Rows are points. To make a cloud, some directions were put in groups of two or more. Within a group, all points are equally far from the middle, so they leave a hole (a ring in 2 directions, a hollow ball in 3). The other directions are filled evenly. Then the cloud was stretched, turned, moved and blurred a little. How many holes are there, and how many directions does each take, smallest first?
In the rows, 128 means zero.

Cloud, 13 rows:
[[107  79]
 [112 188]
 [151 176]
 [138  96]
 [ 60  82]
 [163 141]
 [ 54 141]
 [150 179]
 [ 50 133]
 [122 188]
 [ 78  74]
 [142 101]
 [162 141]]
Holes: 1 (2)

Cloud:
[[151 152]
 [ 75 129]
 [103  60]
 [119  58]
 [146  64]
 [162  80]
 [109 158]
 [ 72 117]
 [ 98  62]
 [166  87]
 [104  61]
 [170 121]
 [166  86]
 [ 70 113]]
Holes: 1 (2)

Cloud:
[[ 33 156 149]
 [130 186 150]
 [132  56 140]
 [141  69 155]
 [ 45 116 159]
 [ 86 109 192]
 [185 115 152]
 [ 96  93 212]
 [193 123 134]
 [164 126 154]
 [103 201 127]
 [120 229 144]
 [175 155 148]
 [122 131 192]
 [118 129  67]
 [126  59 141]
 [ 63  98 150]
 [112 142  81]
 [145 213 108]
 [139 165  97]
 [ 98 110 111]
 [181 145 139]]
Holes: 0

Cloud, 32 rows:
[[107 139 166  72]
 [109  78  76 155]
 [ 55 183 135 133]
 [ 53 160 158 153]
 [105  71  81 156]
 [141 169 181  88]
 [173 174 136 100]
 [ 87 191  85 130]
 [ 89 103 169 196]
 [ 84 183 180 159]
 [136 213 169 144]
 [102  90 177  89]
 [132  74 194 116]
 [134  41 136 126]
 [172  65 165 157]
 [112 148  63 132]
 [164  92 159 196]
 [108 107  69 169]
 [104 164  67 131]
 [ 73  56 128 136]
 [ 85 204  98 143]
 [160 141 118 203]
 [125 163 149  71]
 [114 108  97 204]
 [124 135  67 119]
 [174 110 142 196]
 [142  43 146 127]
 [108 167  70 163]
 [194 120 135 167]
 [185 178 139 124]
 [113  42 142 120]
 [100  95 177  87]]
Holes: 2 (2, 2)

Cloud, 30 rows:
[[139 160 177 116]
 [ 90  90 121  98]
 [113 178 128 196]
 [135 177 186 112]
 [188  67 172  90]
 [158 130  56 122]
 [160 134 119  99]
 [ 99  66 159 170]
 [104 144 207 120]
 [ 87 215 186 117]
 [ 58 140 164 152]
 [134 237 111 126]
 [144 140  70  88]
 [199  70 167 118]
 [144 218 161 110]
 [220  95 122 103]
 [ 92 109 188  92]
 [158 148 122 198]
 [ 77  65 107 119]
 [124  97 188 137]
 [158 192 173 124]
 [ 82  80 172 117]
 [146 125  77 171]
 [149 153 137 108]
 [129 114 172 119]
 [182 107  67 172]
 [150 216 116  79]
 [ 78 179 171 174]
 [194  92  99 103]
 [131 174 117  95]]
Holes: 0

Cloud (56 x 6):
[[161  50  92 149  99 132]
 [201 161 158 119 169 180]
 [141 146 135 177 136  69]
 [124  71 169 164  84 137]
 [149 188 101 107  81 114]
 [205 130 172 106 202 139]
 [215 101 163 104 194 132]
 [127 109  60 154 147  63]
 [182 176 140  74 145  87]
 [218 111 157  77  92 167]
 [181 113 215 103 111 135]
 [137 114  98 131 211 167]
 [117  98 117  68 182 121]
 [154 135  76 148 177  58]
 [155 140  95  39  97 156]
 [205  53 120 135 130 102]
 [156 131 225 110 108 160]
 [186  96 171 192 108 127]
 [122 148 101 183 193 109]
 [ 84 104  88 171 152  90]
 [174 143 153  36 161 152]
 [126  70 177 150  95 124]
 [172  87 186 164 184 145]
 [138 143 146  33 124 136]
 [166 106 112 168 150 198]
 [156 158 205 113 140 202]
 [ 61 139 146 151 175 149]
 [169  75  63 112 145 161]
 [208 105  95 110  89 189]
 [166 157 118 191 113 122]
 [103 174 138 163 174 168]
 [178 134 161 152 190 181]
 [137 106  56  98  91  90]
 [102 175  91 128 188  90]
 [200 143 153 107 105 210]
 [108 139 130 164 208  95]
 [189  62 171 106 127 117]
 [153  68 165 158 183 103]
 [140 135 195  95 102 210]
 [148  72 147 194 155 156]
 [131 193 153  68 111 123]
 [155 153  43  65 121 142]
 [119 194  85  63 135 131]
 [124 106  82  98 208 129]
 [139  63 113 182 100 164]
 [201 174 128  61 107 159]
 [136 144  37  82 117 157]
 [ 73 140 173 157 142 109]
 [121 133 194 151  74 131]
 [130 133 119  53 101  99]
 [145 146 189  87 175 197]
 [101 176 106 131  66 164]
 [165 130 142 194 180 109]
 [172 174  50 129 127 120]
 [132 132  65 142 135 196]
 [171 136 125  72  60 187]]
Holes: 1 (6)

Cloud, 89 rows:
[[157  33 128 111 101 141  87 122]
 [158  84 155 160  44 112 114 113]
 [156 168 159 128 139  50 129  82]
 [183 133  66 124 145 122 138  89]
 [139 156 151  77 129  89 135 218]
 [121  46 139 162 114 184 161 177]
 [120  43 189  79 136 135 180  99]
 [ 88 140 106  78 108  41 100 112]
 [152 119 106 104 118 106  42  86]
 [133 141 212 132 194 122 193 125]
 [122 159 116  71 192 126 198 166]
 [ 98 205 156  76  81  91 112 157]
 [164 184 123 189 145  88 117 132]
 [102 151 190 163  70 110 111 206]
 [ 38  71 117 119  82 131 103 121]
 [ 40 178 145 106 101 130  81 115]
 [159 118 122 191  68 140 186 149]
 [ 93 148 138 155  59 175 119  93]
 [156 112  74 163 144  65 113 149]
 [146 124 161 127 124  48  68 138]
 [ 89 134 219  92  75 168 168 181]
 [140 102 157 123  91 121  55  61]
 [123 226 157  98 122 129 115 189]
 [ 92 115 213  49 146 141 148  73]
 [ 94  72 118 101 206 109 132 102]
 [ 57 128 183 162  60 120 132 105]
 [171  91 145  86  66 149 111  75]
 [151 123 142 118 176 208 154 104]
 [138 107 193  76 187 169 158  96]
 [166 126  84 182  85 103 136 165]
 [100  87 126  93 161 153  41 127]
 [137 158 184 105 168  48 105 147]
 [102 166 127  98 162 129 229 172]
 [100  82 161 117 153 216 129 182]
 [139 224 144  99 132 144  85 148]
 [145 181  89 122  81 161 121 103]
 [ 67 147 119  69  88  66 139  67]
 [ 96 198 140 101 135 113  70  77]
 [ 81 170  84 133  92  91 110 180]
 [ 99 109 232 120 186 119 157 160]
 [135 107  68 113 150  75 103  71]
 [171  83 162 146 151 111  66 176]
 [ 75 104 130 124 139 146 139  36]
 [ 56 145 172 126 162 140 184 211]
 [ 25 156 194  69 128 152 144 133]
 [ 65  95 162 149 125  80 212 174]
 [121 154  48 123  97 120 153  97]
 [100  80 138 159  84 196 166 103]
 [ 60  55 150 130  99 115 206 150]
 [ 85 112 190 146 180 100 203 185]
 [118 192 170 147 134 177  99 209]
 [ 94 136 161 109 115  44 150 193]
 [151 188 142 146 104 190 176 148]
 [159 156 102 122 152 186 190 171]
 [104 121  46 108 104  85 159 138]
 [210 115 157 183 123 125 122 167]
 [139  59 158 158  68 152  76 123]
 [141 175 190 120 141  91 165 213]
 [ 49 162 117 132 106 136 115  78]
 [ 60 126  77 108 157 161 103 129]
 [115  96 137 100  67 215 161 144]
 [153 152 149 189 107 147 110 222]
 [ 98  72 174 144  68 151 176  72]
 [104  97 202  98  99  72  91 177]
 [170 111 130 178 169 170  89 132]
 [117 136 137 142 176 161 139 240]
 [100  71 168 119 147  53 197 140]
 [ 88  61 178 140  99 128 224 126]
 [104 207 150 114  62 121 153 111]
 [175 159 100 155 155 107 144  69]
 [ 72 142 117  87  98 114 130  32]
 [177 155 147  98 180 191 109 134]
 [130 164  67 148 166 123  89 158]
 [ 96  33 110  88  76 151 146 131]
 [106 151  66  85 166 127  86 151]
 [146 133 108  58 152 110 164 194]
 [145 161 126  86 145 191 162  73]
 [141  83 122 153 161  63 187  82]
 [105 134 187  88  42 113 175  90]
 [132 169 145  94 199 130 211 137]
 [180 113 118  70 169 126 181 115]
 [ 97 180 200 171  96 166 111 164]
 [157 104 165  83  61 146 119  65]
 [ 89  63 136 118  67 111  65 155]
 [130 177 158 143  76  54 148 139]
 [ 57  66 142  68  92  78 168 137]
 [ 61 159 132 136 194 112 190 146]
 [134  79 206 111 119 128 199 188]
 [121 164  73 122 119 162  98 194]]
Holes: 2 (4, 4)

Cloud (96 x 9):
[[187 189 162  90  93 151  91 165 102]
 [174 196 151 209 102 186  72  68  46]
 [ 84 108 122 124 122 145 209  83  67]
 [150 161 129 163 155 136 113 112  69]
 [183 234 166  69 183 137 155  98 114]
 [118  76 155  75 139 141 183 166 132]
 [171 183 136  79 127 120  80 130 157]
 [ 80 161 194 101 168 122 167  71  65]
 [145 158 113 128 130 171 199  67  96]
 [136 148 139  46 197  93 155  43 106]
 [131 124 140  65  51 117 170 111 167]
 [167 171  94 159 109 148  76 146  84]
 [208 120 134 174 198 170 113 140  58]
 [154 120 122 106  62 137 139  70  60]
 [138 174  48  97 157 158  61 128  97]
 [107  96  67 158 110 201 113 115  69]
 [171 226 130  78  89 122 112  97 167]
 [175 113  87  65 123 126 143 108  86]
 [ 62 105 160 108 168 190 182  71 181]
 [212 131 111 122 119 188 131 137  91]
 [125 181  71 184  90  87 146 165 107]
 [182 131 116  85 138  86 126 168 189]
 [188 136 127 196 124 196 173 149  77]
 [125 137 115  91 187 151 107  60  48]
 [126 164  86 129 107 195 120   9 113]
 [179 140 104 117 149 135 141 199 164]
 [130 112 143 109 113 183 188 133 107]
 [ 97  93 115 145 118 192 140  79  95]
 [142 110 122 155 139 174 129  68  26]
 [115 151  98 129 163 120 141 102 153]
 [127 152  67  84 131 120 120  84  54]
 [ 87 205 100  57 120 166 166  92 154]
 [239 136 111 178 155 165 157 115  74]
 [142 160 100  70 137 112  89  30 104]
 [175 178 102  35 113 137 169 135 142]
 [184 141 177 144 117 188 168  34  37]
 [119 152  95 144 165 185 167 114 161]
 [ 95 148 165 159 198 122 107 146 103]
 [ 50 155 177  86 172 116 142  74 150]
 [ 78 194 164 140 115 177 115  51 121]
 [119 117 142 141 187  76 160 176 157]
 [131 178 138 106 168  77 140 148 119]
 [181 195 104 118 135 124 132  76 111]
 [143  91 136  71 113 182 138 108 120]
 [121 124  93 149 166 127 188  88  97]
 [158 152 118  90 208 109  97  36  43]
 [200 118 130 136 150 112 174 103 117]
 [153 135 140  41 157 149 166  99  89]
 [184 166 112 145 155 117  24  42  61]
 [154 190 171  29 154 144 150  94 122]
 [150 198 112 119  88 161 118 153  17]
 [152 179 165 124  41 169 174  73  33]
 [ 91 107 142  51 107  97 183 131 146]
 [141  97 102 133 137 155 131 121  56]
 [177 173 131  96 157 188 117  40 126]
 [178 207 138 145 142 123 159  87  64]
 [ 73 152 158 123 121 128 126 101 113]
 [117 196 143 144 160 154  33  75 109]
 [100 165 152 112 131 195  62 114 118]
 [125 158 162  51 187 156 162  35 119]
 [114 190 122 165 170 117 164  91 172]
 [143 100 175 105  71 127 226  76 101]
 [124 156 136 137 134 226 134  49  16]
 [154 166  78  80  71 162 169 130 151]
 [156 182 110 126 160 116 112 104 209]
 [146  67  98 119 171 183 133 112 130]
 [123 120 119 110 109 215 130 133 161]
 [ 44 157 143  70 116 103 119 105 174]
 [191 128 125 150 199 126  92 103 154]
 [109 209  38  87 125 170  65  98  66]
 [137 157  31 134 150  96 121 187 134]
 [115 161 102  90 187 172  91  62  96]
 [130 112  91 129  58 115 138  96  86]
 [ 76 108 182 141 135 177 189  84 152]
 [139 119 105  70 176 116 140  90 126]
 [227 193 109 128 216 204 100  96  80]
 [ 76 164 137 140  58 154 127 157 153]
 [113 196  77  97  62 200 132 149  26]
 [ 78 183 145  60 153 173 176  66  99]
 [ 99 167 181 131  88 159 138 158 133]
 [ 54  75 109 106 147 143 124 150 119]
 [192 135 104 119 161  99 166 157  70]
 [189 159 132 146 104  91 127 113 145]
 [122  82 194 128 112 166 172  78 147]
 [125 160 155  42 158 178 207  67 165]
 [ 51 150 197  98 150 175 173  90 103]
 [143 167 129 104 114 143 180 129 112]
 [192 104 107 109 112 117 103  68 146]
 [130  94 115 115 184 146 151  79  89]
 [ 90  94 111  81 194 166 142  95 166]
 [ 55 111 108 100  54  80 142 134 139]
 [128 118 150 128 190 102 110 201 108]
 [159 172  51 139  38 166 181 162  94]
 [137 180 107 137  39 172 154  80  67]
 [163 174 161 159 175 203 111  79  54]
 [147 174 181 123 173 191  88  66 145]]
Holes: 0
